Each row of a before or after table is a point. One or more steps were done to the points. Then noise was added and the rows were shuffled. The steps act on how far a point lies along the listed directions, d1 being the first. What was done? A step turns or swaps two directions, mirrors them in a line or flattens them onto one, adds a multiple of one to another, or multiplies one. Angles are multiples of 10 degrees, from the lower direction toward the higher: turns from -170 to 170, lines from 10 to 170 but not 90. Use the fewest steps. Two steps may share a direction if one is a turn and the other turns, adds or multiplies; they go together, in the order done. Otherwise the lowest direction goes first.

Directions:
(1): [12 55]
(2): [ 55 -12]
Before:
[[-31  60]
 [-12  29]
 [  1  54]
 [ 30  13]
 [ 34 -33]
 [-15  44]
 [ 29 -27]
 [-36  -7]]
After:
[[ 12  42]
 [-26 -27]
 [-46 -24]
 [ 30 -27]
 [-35 -35]
 [-31 -52]
 [-27  29]
 [  8  47]]
Steps: turn d1 and d2 by -120 degrees

Directions:
(1): [ 12   2 -59   7   2 -40  47  32]
(2): [ -6 -14  26 -60  34 -38 -12  34]
(3): [-43  50 -28 -45   7  32  14 -10]
Before:
[[-32  36 -17 -45   6  21  11  -7]
 [-25  48 -42 -29  10   4  30  -3]
 [ 22 -25 -16  17  -7 -25   9  10]
 [  9   1 -32   2  -4   0  11  -2]
 [-17  -2  53  -2 -13  41 -27 -22]
 [ 13 -16  11  21   0  -3 -14 -12]
 [-32  22  26 -31  14  46 -23 -15]
 [ -5 -16 -22  43 -17  19  25  -6]
 [  1   4  15  20   2  17 -29 -30]
 [  8  12 -11  -6   6 -13 -11  15]
 [-26  44 -18  39 -30  60  18 -27]]
After:
[[  9   7 -14  -8   4 -16 -15  14]
 [ 10 -19  13 -21   4 -16 -10   7]
 [  2 -10   6 -30   7  -1 -20   1]
 [-25  15  55   0  -8  52 -32 -23]
 [  2   8   3  32  -2  18 -15 -28]
 [ -4   9 -10  50 -39  43  13 -20]
 [-16  13   7 -35  18 -11  -3   6]
 [ -9  15 -14 -16  -4   6  12   0]
 [ -7  16 -26  35 -11  35  19 -11]
 [-23 -24  41 -10   6  22 -21 -11]
 [  6  -4   0  15  -1   7  -6 -14]]
Steps: swap d1 and d2; multiply d3 by 0.4

Directions:
(1): [-12 -20  -7   3 -36  10   7   9   4 -16   7  60]
(2): [-12 -11  41  32 -21  33 -12 -18 -17 -16 -10 -19]
(3): [ -5  54  -3   2 -14 -10 -26  17 -39 -11  -2  10]
(4): [ 25 -16  -7  37  17 -29 -13 -34 -25   6  12  20]
Before (8 x 12):
[[ -9  44   3 -50  -9   2  22  25  17  -2 -15 -47]
 [-27   1   1 -28   9  12   5  -8  40  12   3 -20]
 [-12  -3 -13  -3 -33  -2  12  17  17 -11  -5  45]
 [  6  15 -17  25   9 -29  -8  -9 -39  -4   4   8]
 [-12   4  -5 -37  -7  13  17  18  15 -16   0  -4]
 [ 24   9 -19  32  29 -42  -8 -26 -29   6  18  51]
 [  7  22  23   0  30  15  -8   2  13  18 -10 -60]
 [ -9 -15  13  40 -36  10 -17 -32 -38 -24   3  42]]
After:
[[ 36  10  -8  19  22 -54   0 -42 -28   9   7  -8]
 [ 19 -16 -12   6  13 -22   1 -21 -14 -11  17  22]
 [-30  45  -4 -47  -8  21  18  47  23  -4  -8   7]
 [-21  34 -11 -17 -13   4   7  31 -10 -10 -10 -15]
 [ 21  12  18  20  41  -2 -16 -17  -1  21  -2 -48]
 [ -3 -14  -6  10  27 -20  -9 -42  16  18  15  -2]
 [ -1  -9 -16  11 -26 -12   8   4   7  -7  -1  51]
 [-38   2  21  -2 -55  44  -1   7 -11 -29 -12  18]]
Steps: multiply d4 by -1
